Every row gives one point. Examples show where two turns around zero, p and q, send a point. Where does a point land after both, in the order given? Backwards means that the second turn is done in reverse. Each puzzle has new turns, and all numbers are rounded.

Turn p:
-18 -32 => -29 -22
-22  25 => -10  32
40  7 =>  39 -10
Turn q:
-13 -34 => -10 -35
28 15 => 26 18
-31  14 => -32  11
-17  33 => -20  31
 34 -28 =>  37 -25
Where do these land?
p, then q: 15 16 => 19 11
p, then q: 33 -2 =>  31 -12
p, then q: -48 -14 => -50   2

Turn p:
 -3 -24  10  -5 =>  -4 -20  12 -12
-22  35  38  35 => -16  30  39  41
  0   2 -17 -25 =>  -1   7 -19 -23
 42 -13   2 -23 =>  41 -10  -3 -26
  8  21 -18  -5 =>   8  19 -21   2
-25 -22 -15  23 => -28 -26  -9  17
Turn q:
 17 -13  35   4 =>  14 -13  36  -6
-41   6 -25  17 => -27 -15 -35  21
  8  10 -12  15 =>  5 10 -5 19
-18   6 -48   3 =>  -7   9 -49  12
 24   8  41 -26 =>   1  14  46 -27
  9 -18   9 -14 =>  13  -6   7 -20
Where do these land?
q, then p: -16  31 -24  37 => -22  -4 -14  50
q, then p backwards:  12  -9  -2 -28 =>   9   3   2 -30
p, then q: -21 -25 -15   5 =>  -2 -27 -23  -9
q, then p: 17 23 19 11 =>  1 14 28 18
p, then q: -21  34  39   3 => -39   3  37  16
p, then q:  -2 -23 -13 -18 =>   6  -4 -18 -26
q, then p backwards:  32 -31  -4 -10 =>  41  -3   7 -18
